Each row of a before or after table is a point. The points were changed in one or more steps. Then noise was added and the rows were shuffled. The steps act on columns, c1 being the first. Write out the steps. A step turns or swaps two columns, mirrors them in a line or flattens them onto one, adds a multiple of one to another, or multiplies or shifts one. Angles are multiples of 10 degrees, from the lower column toward the higher: turns from -170 to 170, lines from 10 to 170 but not 90. Use the fewest steps. Two steps may share a column if one is a turn and the other turns, adds or multiplies; they go together, in the order done. Otherwise the lowest column goes first.

Before (13 x 3):
[[-19  -9 -10]
 [ 29 -13  59]
 [  2  14  20]
 [-17  -5  -4]
 [ 30 -20  16]
 [-10  11   4]
 [ -4 -12  -9]
 [-31   2 -15]
 [-24  15 -16]
 [-17   8   0]
 [  1  -3   5]
 [-24  -7  -9]
 [-27 -17 -13]]
After:
[[  8   5  29]
 [ 54  -4 -59]
 [ 14  -8  29]
 [ 28   6 -15]
 [ 23   3  13]
 [ -9  -2   9]
 [ 15  -2  23]
 [ 19   3   3]
 [ 10  -2  21]
 [  5  -2  -5]
 [-14 -11 -35]
 [ 15   1  33]
 [ 14   0  17]]
Steps: turn c1 and c3 by -130 degrees; multiply c1 by 2; multiply c2 by 0.4

Before, 8 rows:
[[-41   8 -43  22  31  30   4   8]
 [-25  31  -5  12  52  21  -4  -1]
 [ 11 -29  -8   3 -31  15 -28 -34]
 [ 40 -27 -24  15   7  46 -10 -12]
 [ 26 -60 -23  -8   6   9 -15 -42]
 [-40  11  -4   8  37   9   5  46]
 [-23  30 -38  -4  38   7 -23  29]
 [ 36 -31 -27  41   3   1 -12 -27]]
After, 8 rows:
[[-53  -1  12   8  36   8   5  57]
 [ 13  19 -24   3 -33  16 -28 -24]
 [ 54  29 -16  15   8  47 -11  -3]
 [-29  29  42  -6  38   9 -25  39]
 [-54  37  23  23  32  31   4  18]
 [ 34  42 -50  -9   8   9 -18 -33]
 [ 46  37 -21  39   6   3 -12 -17]
 [-31  -6  28  14  53  20  -4   7]]
Steps: multiply c1 by 1.3; turn c2 and c3 by 110 degrees; shift c8 by 10

Before:
[[  4  11  11  18  -9 -14  -6  16  12  28   9]
 [ 17   8   2  14   0  10 -24  -7 -12   3 -10]
 [-10  11  15 -17   0  14  15  -7 -13  -9   0]
 [ 10  26  13   1   4   0 -16   3  23   9  14]
 [ -6  11  13  11  -3  14   7  16  12   0 -22]
 [-14  -5  -9 -10   9 -17  15  16  21   9  -3]
 [  2   3  -1  11 -11   0  10  -4  20  18   5]
 [ 15  11  -4  10 -14 -22 -14  24  25   5   5]
 [ 19 -15  30 -19   3   8  -9   7  12  -9   5]
 [  0  26 -13  -1  17  13   7   4 -14  20 -16]
 [-15   2 -12 -17 -17  -7 -18  20  23  17  16]
 [-19   3   0 -14  10  -2 -24  -6  -6   6 -15]
 [-11  -2   5  -2  19  11   8   9  -1  -7   4]]
After:
[[-22  11  25   8 -10  15   7 -12  14  22 -14]
 [ 19  12  26   8  -7 -13  -6 -15  10   2  47]
 [  2  -5 -18  -7 -18 -19  13  -4  19   5  15]
 [-24  -6   8   1 -17  11   9   9   1  -6 -11]
 [  4   9   7   8   7   8 -23   5 -14   9  -2]
 [-10   4 -22  -8  -3  -4 -18 -27  25 -12  36]
 [  7  21  25  -1  -6  -3 -16  -2  23  -8  20]
 [  2   4  -1   4  11  -4  12  -4  23  -2  31]
 [-24  15  29  -9   7  16  14   3 -14  -4 -14]
 [ 15 -16  60  -7  -8  12 -10  -2  14 -12 -11]
 [ 36  12  -6   3 -11 -20 -14 -29  26  -5  10]
 [-14   4   2  -7   1  -1 -25  10  -4  17   0]
 [-14  29 -25   1 -12  12   8  10 -16  20  22]]
Steps: add -1 times c6 to c1; multiply c3 by 2; multiply c4 by 0.4; turn c5 and c8 by 130 degrees; turn c10 and c11 by 70 degrees; multiply c11 by 1.6
